Each row of a before or after table is a point. The points were changed in one or more steps. Then noise was added and the rows were shuffled. The steps act on columns, c1 being the first. Write out the steps. A step turns or swaps two columns, mirrors them in a line or flattens them onto one, adds a multiple of one to another, or multiplies or shifts one. Angles are multiples of 10 degrees, from the lower column toward the higher: turns from -170 to 170, lines from 10 to 170 but not 90. Use the fewest steps. Two steps may share a column if one is a turn and the other turns, adds or multiplies; they go together, in the order done. Otherwise the lowest column goes first.

Before (13 x 3):
[[-14 -14  15]
 [ -1  31 -25]
 [ 41 -18  -4]
 [ 25 -33 -14]
 [-32   4  44]
 [ -4  15  -5]
 [ 16  -8   2]
 [  6 -10 -33]
 [-59  34  12]
 [-40  24   3]
 [-19  21  -3]
 [ 30 -29 -11]
 [-16  11  -6]]
After (13 x 3):
[[  5 -16   5]
 [ 19 -17  41]
 [  9 -10  11]
 [ 12 -33  -5]
 [ -6   6 -14]
 [ 10 -25  63]
 [ 24  -4 -24]
 [  0  26 -35]
 [  2  21  21]
 [ -4  24 -41]
 [-13  14  53]
 [-19  17 -44]
 [  9 -22  13]]
Steps: turn c2 and c3 by -160 degrees; turn c1 and c3 by -130 degrees

Before, 8 rows:
[[ -9 -24 -23  21  -6 -38]
 [ -2  30 -17  11 -60 -39]
 [  5  -6   6 -34  -4  15]
 [-39  10 -22  -9 -37  22]
 [ 23   9  23  36   8 -20]
 [ 15 -24  27 -18 -33   3]
 [ 14  -9 -32  -4  -2  24]
 [-43 -17 -36   5 -18 -32]]
After, 8 rows:
[[  2  -6  -7 -20   6 -31]
 [ 21 -24 -27  -6  37 -17]
 [ 45  10  22 -23  13  -6]
 [ -5 -10  33 -25   9   0]
 [ 59 -17  36  32  -6   0]
 [-30   9 -24  26   4  32]
 [ 27 -24  23  41   1  14]
 [ 11  31  17  40  51   5]]
Steps: turn c1 and c5 by 150 degrees; add -0.7 times c2 to c1; multiply c3 by -1; turn c4 and c6 by 80 degrees

Before, 10 rows:
[[ 10 -10   5   4  -9 -12  -7  60 -47]
 [ -3 -22   3  -3  22  10 -16   5  19]
 [ -1  13 -27  10  -4 -18  20   5 -12]
 [ 12   0 -19  21  -1 -16  25  11  22]
 [-29 -16  -2  11 -19 -13  -6  20 -27]
 [ -9  12   1  -6   0  -3  16  22  19]
 [-14   2 -52   2 -32  17  -1  18  15]
 [-14 -15 -11  -4  11 -29  -8  14   6]
 [-20   8   3  10  11  -9 -19  29   2]
 [ 12  12   8   1   0 -22 -10  17   8]]
After (10 x 9):
[[ 17 -32 -44   1   2  16  -2 -14  15]
 [ 19 -19  -8   5 -15 -13 -11 -30 -28]
 [ 13  12 -25 -13 -16 -29  -2 -13   5]
 [ 12  -1 -26  52  -1 -16   0  12  22]
 [ 18   1  -3 -12  12 -21  -8  13   8]
 [ 59  -8  -1  -5 -10 -13  -7  10 -46]
 [  6  -5 -36  35  14 -18   6   0 -12]
 [ 20   0   0  13  12  -4  15 -10  18]
 [  5  23   7 -23 -23  10  -7  -3  19]
 [ 29  11  -1 -12   8 -10 -20 -20   2]]
Steps: swap c1 and c8; swap c2 and c5; add 0.5 times c6 to c3; turn c4 and c7 by -50 degrees; multiply c4 by 1.6

Before (11 x 11):
[[  2 -11   2 -27   3 -18  12   3   1  -6  19]
 [ 11  11   3 -11 -22  23   4  15  10  21 -13]
 [ 18  11  17   8  -4  10 -22  19   4 -18  -9]
 [  3   4   5   3   0   7   1  14   0  18  28]
 [  9   0  22   7  12  11 -10  13  28 -17   6]
 [-18  13  31 -27   6   8  13  16  -2 -17   5]
 [ 23  24   5   9 -21   5  12  -9   5 -13 -17]
 [-19  -8 -13  15   1  15 -14 -11  27   8  18]
 [ 14 -22   1  -5   4  -8  10  -9  -7  13  -5]
 [  6  27  -8 -17   4  18  13   5 -10  17   3]
 [ -6  -8   9   6   2  -5 -19 -12  30  24 -17]]
After:
[[-13 -13  18  -7  -4  10 -21  15   4  25  -9]
 [-25  -7   3  28 -22  22   3   7  10 -12 -13]
 [ -3   6   9 -17   2  -5 -19 -14  30 -23 -16]
 [ -4  -3  22 -13  12  11 -10  13  28  20   6]
 [-10 -27   5   0 -22   5  12 -13   5  22 -17]
 [-16  -6   5  -3   0   7   0  10  -1 -15  29]
 [-14  21   1  -6   4  -9  10 -15  -7  -4  -5]
 [-14 -19  -8  51   3  19  13  -1 -11 -11   3]
 [  1  19   2  43   3 -18  11   3   1   6  19]
 [ 15   3 -13 -35   1  14 -13  -6  27 -16  18]
 [ 18  -3  31  60   7   9  13  22  -2   6   5]]
Steps: turn c1 and c10 by 150 degrees; turn c1 and c8 by 20 degrees; turn c2 and c4 by 160 degrees; multiply c4 by 2

Before, 13 rows:
[[ 14   5 -21  15  -9  12  22  15   5  15  14  -5 -32 -21]
 [-17  -9   9  -1   5  24   0 -14  -1  22   8  -6  16  23]
 [-17 -18  11  -9  -7  19 -13  -7 -16   3  -1  -7  26  -3]
 [ 13   6  14  19  -5  13  -9 -12 -10   9   1   3  20  -3]
 [  8  10  -3  15  -3 -18  32  -5  13   9  -8 -10  -7 -19]
 [ 12  -8 -60  -9  12   3   6  15  -9   0 -26 -15  12 -11]
 [-22  17  12   5  -4  -3  -5   0  -1  -2  -1   6  11  11]
 [  0  12  -4  13  -5 -13  20  17  -5  28  -7 -21  -6  -7]
 [  6 -16  11 -11  -8  11  -4   2  -8  18   6  15   4  18]
 [ -8   1  10  -4   3  -4 -15   4  15  11   1 -16  14   7]
 [ -4  -6   0   2  13   3 -14   2  -8   2 -24  -4  -8   4]
 [ 12   2  17  -8   9  13  -3  -1 -18 -10   2  -4   9  10]
 [  1 -11  -2   8   3 -16 -13 -12 -22   0   4 -15  10  11]]
After, 13 rows:
[[  0   8  17 -15  14 -18 -16   1  -2 -13  -8 -11  29 -20]
 [-15  18  -4 -25  15  -4  -5   1   9   2  -2   4 -11  11]
 [  0  -7 -10 -28 -13   1  18   4   0  11 -23  -4  -5   3]
 [  3  11  16 -16  13 -14  -8   1  -1  14 -10 -21  20  -8]
 [ 18   2 -27 -38  -7  13  -5   0 -10  -8   3  -3  -9  10]
 [  8 -15 -10 -41   3  12   0   1  -6  21   6  15  -5  18]
 [ 13   8 -16 -10   4  13 -10  -1 -10  15   3   4 -21  -3]
 [ -4 -20 -16 -41  -2  21 -11  -1   3  12  -1  -7 -27  -2]
 [ 10 -13   9 -21  10 -16   0  -1  -6  10   5 -16 -18  12]
 [-12  -9 -26 -31 -17  24 -11  -2   6  24  10  -7 -11  24]
 [  8   4  13 -16 -16  11  10  -3  -4  -1  11  -5  40 -19]
 [-12   1  -8 -34   9  -6  -2  -1   5  20  -1 -16 -21   6]
 [ 13  -7  37 -40 -51   3 -13   6  -7  -5 -27 -17  -3  -8]]
Steps: flatten c1 and c9 onto the line at 150 degrees; add 1 times c6 to c5; turn c3 and c5 by 140 degrees; shift c4 by -30; add -0.7 times c7 to c10; turn c7 and c13 by 130 degrees; flatten c8 and c11 onto the line at 100 degrees

Before:
[[ 23 -16   7  -6  10 -14 -12  19  39   3  -8   4 -21   3  19   2  10 -30
  -38  15]
 [-11 -32  30 -14  15  -6  16  23  10  23  15  17 -31   3 -18 -17  16 -25
   -9  26]
 [ 10   8 -26   6 -22   7  21  21   5  24  17 -34  23 -11  20  37   4  14
  -44   9]
 [ 35  10  -5   3 -13  56 -24  17 -37 -38 -26 -28   8 -23  -7   9  21  14
  -30 -33]
 [ 32  11 -33  12 -11  -2   9  60  14  21  39  -8  31 -14  15  20 -17  24
   -8  13]
 [  9  19 -10 -23  14  33 -48 -11 -36 -13 -37  14  21   5 -22  -6  -4  27
  -21   7]
 [  7   4  30 -10  14  -4 -14 -12 -17  -8 -18  26  36  -3 -16   2 -19  55
   -3 -17]
 [ -8 -31  42 -12   7  -1 -23  -2  -5  -1  -8   7 -27  42 -32 -12 -28 -30
    2   3]
 [ 43  14 -15  10 -23  25  44  43   2  41   5  -6  10   0  33  26 -11  19
   -9  10]
 [-16 -38  16  -2  24 -17   7 -10   1 -15   0  14 -19  32   5 -36 -12 -16
   13  25]
 [ -5 -14  -8 -26   4  22 -24 -26   7 -22 -32  24   7   1 -41  -5 -22  44
    7 -11]
 [-10   4  18 -22  35  15  -4  -9   9 -24 -26  23  36 -17 -23  14 -24  -7
    1   8]
 [ 10  56 -13  -1 -26  27 -28  -5 -31 -41 -34  12   9 -34 -16  23  14   3
  -24 -29]]
After, 13 rows:
[[ 23 -21   6   9 -16  16 -13  19  16   4 -10   3 -17   3 -14   3  10 -30
  -39  12]
 [ 10   8 -12  -9  29 -34 -28  -6  -8 -41 -45  12  57 -34   6  24  14   4
  -25 -22]
 [ 35   8  -5  -9  14 -42 -25  18 -12 -38 -35 -28  11 -22   2  10  20  13
  -30 -50]
 [  8  21  -9 -25  -5   1 -48 -11   9 -12 -48  14  18   5  24  -7  -5  27
  -20 -33]
 [ 43  10 -15   6  10   6  44  42  -8  41   5  -6  15   1 -40  25 -12  19
   -8 -27]
 [-10  37  18 -11 -26   5  -4  -8  20 -22 -35  24   3 -18  33  15 -25  -5
    1 -17]
 [-12 -31  31  -6  -7  26  16  23  13  22  19  18 -32   3  22 -17  16 -23
   -8   1]
 [ -8 -26  42  -9   4   3 -24   0   7  -3 -12   8 -31  42  30 -10 -26 -30
    2   2]
 [ 10  23 -25   6  14   7  21  22  -3  24  23 -34   9 -11 -26  37   5  15
  -43  -8]
 [ -5   8  -8 -14   9 -14 -23 -25  22 -20 -41  24 -15   2  40  -5 -21  44
    8 -20]
 [-15 -19  17   0 -24  28   8 -10   1 -15  -1  14 -38  32   3 -37 -11 -16
   13  12]
 [  7  36  30 -12  -8 -16 -15 -12   4  -9 -24  27   5  -3  20   2 -20  56
   -2   6]
 [ 32  32 -32  12   5  12  10  60  -6  21  50  -7  12 -13 -18  20 -17  23
   -8   0]]
Steps: swap c2 and c13; multiply c9 by 0.4; turn c4 and c9 by -50 degrees; turn c5 and c15 by 160 degrees; turn c6 and c20 by -100 degrees; multiply c11 by 1.3

Before (13 x 24):
[[  7   4 -13   3  -1   2 -11  11 -15  -3 -21 -14   8  -6  -1 -15  13   1
  -23   8 -23  -6 -10  -5]
 [ 14  -8  -7   0   9  -4   3   0  -5  -6   3  -7  13   4  -5  -5  -1 -13
    6  -9 -18 -11  11  -5]
 [  6 -12 -13   3  22  -1  -1   3  -1  -9 -20  19   5 -31  17 -13   1   2
  -11   2  -3  -1  -2 -10]
 [  8  -4  -9  21  13   7  -7  13 -10   4  11  17 -45   8   9 -14  13 -11
    8   7   3   3  -2  -8]
 [-21 -10  -6  -6  -4   8 -19  -1   1  23   8 -16  -2   5   8 -10   1 -17
    8  -5  10  -6   7   1]
 [ 10   5  -4   1  16  -9   3   4   2  -3   6 -10  -3  -4  16   2  18   3
    4   8 -34 -16   9  12]
 [  3  -7  -9  11  -3 -20  -5   6   0  -4   3  -2   8   4  15 -12  11   5
    3  -1   6   0  10  -3]
 [  4 -10  -5  -4  27  -1 -11  11   0   0  13 -18   9 -19   8  -2  -2 -14
    4   4   9 -20   0   1]
 [ -2  -4   1  -6   5  -8   1   6  -6   2   1  -5   2   0   8   0   7   2
    7   2   7   4   2  14]
 [-16   6  -7   3  -4   7   2   2  -7  -8   0 -10   3   4  10 -15  -5   5
   -7   0  -3   2   8  -6]
 [  7  -3 -13  -6   0   1   2  -7 -14  -6   9  29  13   8  14 -15  -4   3
    2  -7   6 -11  10  -8]
 [ 11  -9 -13   4  -3  -9   2  -1  -1  -1  -3  -3   8   6  12   2  -3  -5
   -1   8  10   0  11  -9]
 [ -6   5  57   3   2   8   2  12  -1  -4  11 -12  -5   3   8  -5   5  -9
   -4   9   2  -7 -12  -8]]
After (13 x 24):
[[  5 -14 -15  -3  18   1 -11  11  -2  -1   8 -17   9 -19  -7  -3  -9 -14
   12   5   8 -25  -1   0]
 [  8  -7 -10  21  12 -13  -7  12   1   4  16  18 -46   8 -18 -14   3 -10
   21   6   3  -8  -1  -8]
 [  6 -15 -17   4  20   1  -3   2  -2  -9 -15  18   5 -32  37 -12  15   1
   -3   3  -1   9  -2 -10]
 [  0  -8  -1  -5   3   0   1   7   2   2   5  -4   3   0 -14   1   3   2
   16   2   6   2   0  15]
 [-16   8   1   3   2  -9   3   2  -1  -9  -3 -10   3   3  23 -14  -5   7
    0   1  -2   4   8  -5]
 [  8   6  -6   4   7 -13 -11  12   3  -4  -7 -14   9  -6  59 -16  24   1
  -35   9 -23  -1 -10  -6]
 [ 10 -12  -4   3   6   8   0  -1   3   0  -4  -4   8   7   8   2   0  -5
    9   8  10   3  11 -10]
 [  2  -9  -3  12   2  13  -4   7   4  -4  11  -4   7   5   0 -11   8   6
   18  -1   8  -7  11  -4]
 [ -7   7  23   1 -26  -4   3  13  -1  -5  12 -11  -5   4  14  -5  -3  -9
    2   9   3 -16 -14  -8]
 [-21 -12  -1  -5   0  -5 -19  -1  -3  25   8 -16  -1   5 -19  -8  -5 -18
   19  -4   9 -12   7   2]
 [  9   7  -9   2  11   8   4   4   1  -2  17  -9  -2  -5  -2   2   8   3
   20   8 -34 -28   8  11]
 [ 14 -11  -8   1   8  -1   3  -1   3  -6   3  -7  14   3 -18  -6  -3 -13
    4 -10 -18 -11  10  -6]
 [  8  -2  -5  -7   7 -11   3  -7   5  -7   4  28  12   7   2 -14  -9   2
   16  -6   5 -13  10  -8]]
Steps: multiply c2 by 1.3; flatten c3 and c5 onto the line at 130 degrees; turn c6 and c9 by -130 degrees; multiply c9 by 0.4; turn c11 and c17 by -40 degrees; add -0.7 times c11 to c22; multiply c19 by 3; turn c15 and c19 by 60 degrees

Before (9 x 48):
[[-23   8 -12  -8   8  -7 -17 -15   8  -6 -12 -19   9  22 -12  -2  -6  -7
    6  10  -4   8  -7   6 -10 -12  -3  12   6  12  10  -6  -4 -14  -4  -8
   14  10   1   8   7 -14 -22  -5 -11   6  -8  -5]
 [-23  17   2 -16  15  14  -4 -20   8  -5  -5   7 -15  -4 -12  15 -18   9
    4  -3  14 -23  -5   0 -27  -8  17  -6  -7  -9  16 -10  15 -20  -5   3
  -14 -13  -7 -17  18 -10 -23 -21 -16  -8  15   2]
 [ -5   3 -10   4   8  -3   5  -2  18 -14  -1  -8   7  -5  11   1  -5 -10
   14 -19   6  10   2  16  -6  -4  -8  -8  15   0   6  13  11  17 -14  -5
    8   0  -2 -19   2 -12  -8  10  -1 -16 -12  16]
 [ -1  -3  -1  -9  -3  -5  -9   4 -11 -11  15 -12 -15   8   1  -2 -19  19
   -2   3  16   3  13  16   3 -11  -3 -16 -16 -12   0  -2   4   5   6  15
   11  10   3   7 -11  14  -8   4   5  -9  -7  -3]
 [-12  14   2   6   3  -2   4 -29  19  15   4 -10 -14 -12  -2  17  10  -8
   -6 -11  14   4  16   0  -2 -12  14  13  -7  10  -4   2  -8  -3 -14   3
  -10 -20  -5  11  13  -5  13 -12  14 -14  10   4]
 [  3 -11 -18  10  -7   4 -15   1  13  -7 -10  10   3  -3  -4  27  -6  12
   11  -8 -17  -3   4   5  -1 -21 -10 -11 -13   9  11   7  -9  16  -6  -9
  -13   1   6   6  14   5   0 -14  16  11  11 -10]
 [-19 -12   2  -7   6   2  12 -17 -18  19   0 -16 -17  22  22  16   7 -10
    2  -4   1 -14  -6 -11  -4 -33   6  12   6 -12 -12  15 -11 -16  12  25
   -6   1   5   0  16  20  14 -13 -19  -5  13  20]
 [  7  -4   5  -3  10  13  -8  -6   0  18  19 -11 -18  -4  22  13  14  19
   12   6   3 -12  21  -9   5 -18  20  10   9  17  -3  -7  -6  17 -10  -8
  -14  13   3 -14   7  18  -5  11  -2  14  11  18]
 [  9  14   3   5 -11  -6   1   2  12   7  -6 -12 -12  -3  -1   0  -4   2
  -12  -9 -16 -21  -9  16  -2   0   2 -11  15  -6   1 -15  12 -20   6  -6
    4 -13  -9 -16  -4  -2 -18  -4 -15  -7  -6 -11]]
After:
[[ -4  17   2 -47  15  14  -4 -20   8  -5  -5   7 -15  -4 -12 -45 -18   9
    4  -3  11 -23  -5   0 -27  -8  17  -6  -7  -9  16 -10  18 -20 -20   3
  -14 -13  -7 -18  18 -10 -23 -21 -16  -8  15   6]
 [  7  14   3  15 -11  -6   1   2  12   7  -6 -12 -12  -3  -1 -60  -4   3
  -12  -9 -13 -21  -9  16  -2   0   2 -11  15  -6   1 -15  10 -20  14  -6
    4 -13  -9 -16  -4  -2 -18  -4 -15  -7  -6 -33]
 [ -2 -11 -18  29  -7   4 -15   1  13  -7 -10  10   3  -3  -4 -33  -6  12
   11  -8 -18  -3   4   5  -1 -21 -10 -11 -13   9  11   7  -9  16  -9  -9
  -14   1   6   6  14   5   0 -14  16  11  11 -30]
 [  2   3 -10  12   9  -3   5  -3  18 -14  -1  -8   7  -5  11 -59  -5 -10
   15 -19   1  10   2  16  -6  -4  -8  -8  14  -1   6  13  11  17  -9  -5
    8   0  -2 -19   2 -12  -8  10  -1 -16 -12  48]
 [-10   8 -12 -24   8  -7 -17 -15   8  -6 -12 -18   9  22 -12 -62  -6  -7
    6  10  -5   8  -7   6  -9 -12  -3  12   6  12  10  -6  -1 -14   7  -8
   14   9   1   8   7 -14 -22  -5 -11   7  -8 -15]
 [ -7  14   2  18   3  -2   4 -29  19  16   4 -10 -14 -12  -2 -43  10  -8
   -6 -10   9   4  16   0  -2 -12  14  13  -7  10  -4   2  -6  -4 -25   3
  -10 -20  -5  11  13  -5  13 -12  14 -13  10  12]
 [-11 -12   2 -21   7   2  12 -17 -18  19   0 -16 -17  23  22 -44   7 -10
    2  -4   5 -14  -6 -11  -4 -33   6  12   6 -12 -12  15  -8 -16   7  25
   -6   1   5   0  15  20  14 -13 -19  -5  13  60]
 [  1  -3  -1 -27  -3  -5  -9   4 -12 -11  15 -12 -15   8   1 -62 -19  19
   -2   3  17   3  13  16   3 -11  -3 -16 -16 -12   0  -2   4   5   8  15
   11  10   3   7 -11  14  -8   4   5  -9  -7  -9]
 [  1  -4   5  -9  10  13  -8  -6   0  18  19 -11 -18  -4  22 -47  14  19
   12   6   0 -12  21  -9   5 -18  20  10   9  17  -3  -7  -6  17 -20  -8
  -14  13   3 -14   7  18  -5  11  -2  14  11  54]]
Steps: multiply c1 by 0.4; turn c1 and c33 by -20 degrees; multiply c4 by 3; shift c16 by -60; turn c21 and c35 by -20 degrees; add 0.7 times c37 to c35; multiply c48 by 3

Before (8 x 64):
[[  9   6  -6   8   3   7  -8 -10 -21   5   4 -17  -6   2  11  16   8  -7
    4  -9   4  11   0 -11  -3  10  -9  -2 -14  13  -4  -6  -2  15  13  -3
    2  11   4  -8   5 -10   0 -10  -6  -9  -3   5  -6  14  -7 -23  -1   2
   -9   3   1   4  -4  17  -7   6  16   6]
 [ -6  13   0   8  15   4   3  -7  -4  23  -9 -23 -11   8   2   0  10  -7
   -8 -19   8  13 -10   2   3   9   7  -4 -19   1  -8  -3  -8   1 -14   9
   16  10   9   0  25   1  -5 -21   6  -6   5   6   3  16  -5   2  15   2
   -6   0  15  -9 -11 -17   4  -3  25   7]
 [  2   7 -13   1  21 -13  -6  -1   2  11  -2 -11  17  12  -3  24  19  20
   -8 -19   5   8  -1   7   6  18   3  -6  -9   2  -1   0   1   7   5 -17
    7   1  14  -6   0  -9 -18 -16 -15 -29   0  13 -14  22  -7   7 -10   4
   -4  -8  20  -2 -19  16  -2  13   4  13]
 [ 18  -4   8   9 -20  23  33 -11   8   9  -7  10   8   9 -28 -14 -14  17
   -4  -3  18 -40   7   7 -13 -22  28 -18   0   1  10   2 -28 -16   2 -12
  -33   0  -9   2 -18   2  18   9  -8  -3  18  -3   4   1  21  10   2   2
   27   9 -27   1  21 -13   2   5  -7  16]
 [-18  10  -8  12  13   1  18  -2 -15  -4  15 -31   5   5   1  11  21   6
   -6  -6   3   3  -1  -8  12  15   2  -2 -20   8  -6 -12   9   1  -6 -11
    4  13   2   8  23   5  -8   1  -9  -6   1  10 -16  26  10   1   4  -1
    0  -5  21 -17  16  -7  13   2   8  -1]
 [  3  11 -11   5  26  -8   3  -8 -10   1  12 -19  14 -10  15  15  12 -15
   -7 -12  -5  -1   2  14  20  14 -13   2 -23  15   3  -6  -6   3   2  -8
   13  -9  18   2   0   3   5 -14  -4 -23   6  15 -17  18   5  -3   7  19
    8   2  23   7  -4   0   8  23  15  -6]
 [ 60   8  14  -1 -35   4 -32   0 -15   3 -24   7  19   4   2 -17   3  -9
   18  15  -6   5  11   0 -28 -18  -8   6   4   6   7   0 -10 -20   6 -13
  -18   2 -12  18 -12 -10  16  23 -28  -2  12  11  13   0  -7  -8 -21 -12
    1   0  -3 -32 -10   3  34 -16 -31   1]
 [ 42   4  14  15 -13   0 -20 -10  -1  13 -25  21  10  -1  -3   2  -5   2
    1  10 -34   9  -6 -12  -4 -24 -17 -15 -16  12  13   8  -7  -4   1 -29
  -15  -6  -3  14 -23 -16  14  19 -28   6   0  19  12   5   2 -25 -17  12
   -4  13 -11 -14   5  12  30 -16 -15  -2]]
After, 8 rows:
[[  8   1  -6   8   2   7  -8  -9 -20   5   4 -17  -7  -7  10  16   8  -6
    4  -9   0  10  -1 -11  -4  -5  -9  -2 -14  13  -5  -6  -3  15  13  -2
    2  11   5  -8  -9 -10   0 -31  -6 -10  -4  44  -7  13   1 -22  -1   3
   -9   2   1   4  -2  18  -7   6  16   5]
 [  4  -1 -10   5  26  -7   3  -8  -9   2  13 -20  14   6  14  17  13 -15
   -6 -13  -1   0   1  14  20 -11 -14   2 -25  15   5  -6  -6   4   2  -9
   13 -10  18   2  -8   3   5 -23  -4 -24   7  55 -18  18 -10  -1   7  18
    9   1  22   6  -3   0   8  23  15  -7]
 [ 60  -1  15  -2 -35   4 -30  -1 -15   4 -25   7  18  -8   1 -17   4  -9
   18  16   0   6  10   1 -27   5  -8   7   4   7   9   0 -10 -20   6 -12
  -19   2 -12  17  21 -10  16   8 -28  -4  11  52  12  -1   4  -9 -20 -12
    2   1  -3 -33 -11   4  35 -17 -32   0]
 [ 17   1   8  10 -20  23  33 -11   7  11  -9  10   8  23 -28 -14 -15  17
   -4  -3  20 -40   7   6 -13   6  28 -18   1   0  -5   2 -27 -17   4 -12
  -32   0  -9   1  28   3  19  17  -8  -3  19  36   4   1   9  10   3   3
   27   9 -27  -1  21 -14   1   4  -8  17]
 [  1   0 -14   2  22 -13  -6  -1   2  10  -3 -11  16  -7  -3  26  19  20
   -8 -18   4   9  -2   7   5 -13   4  -7  -9   3  -3   1  -1   7   5 -18
    8   2  14  -6 -10  -9 -17 -14 -16 -28   0  52 -14  22  12   6 -10   4
   -5  -8  20  -2 -20  17  -3  13   5  13]
 [-18   1  -7  13  13   0  20  -1 -14  -5  15 -32   4  10   1  11  20   6
   -7  -6  -1   4  -2  -8  12   4   2  -2 -20   8  -7 -13   9   3  -6 -11
    3  13   1   8 -27   5  -7 -14  -9  -5   1  50 -16  27   6   1   5  -1
    0  -5  20 -18  17  -9  13   2   8  -2]
 [ 41  -1  13  15 -13   1 -19  -9  -1  13 -24  21  10   3  -3   1  -5   2
    2  10 -17  10  -6 -12  -4   3 -18 -14 -16  13  32   8  -7  -4   2 -29
  -14  -6  -3  14  32 -17  14  18 -27   6   1  59  11   5  -2 -25 -16  10
   -4  13 -12 -13   5  11  30 -15 -15  -3]
 [ -7   0  -1   8  15   4   2  -7  -4  24 -10 -24 -12  -4   1   1  10  -6
   -7 -20   1  13 -10   2   3  11   8  -4 -18   2 -12  -3  -9   1 -16   8
   15   9   9   2 -25   0  -5 -23   6  -7   5  47   2  17   8   1  15   2
   -6   1  14  -9 -11 -18   4  -4  25   7]]
Steps: multiply c2 by 0; add 1 times c9 to c44; swap c14 and c51; turn c21 and c31 by -40 degrees; turn c26 and c41 by -140 degrees; shift c48 by 40
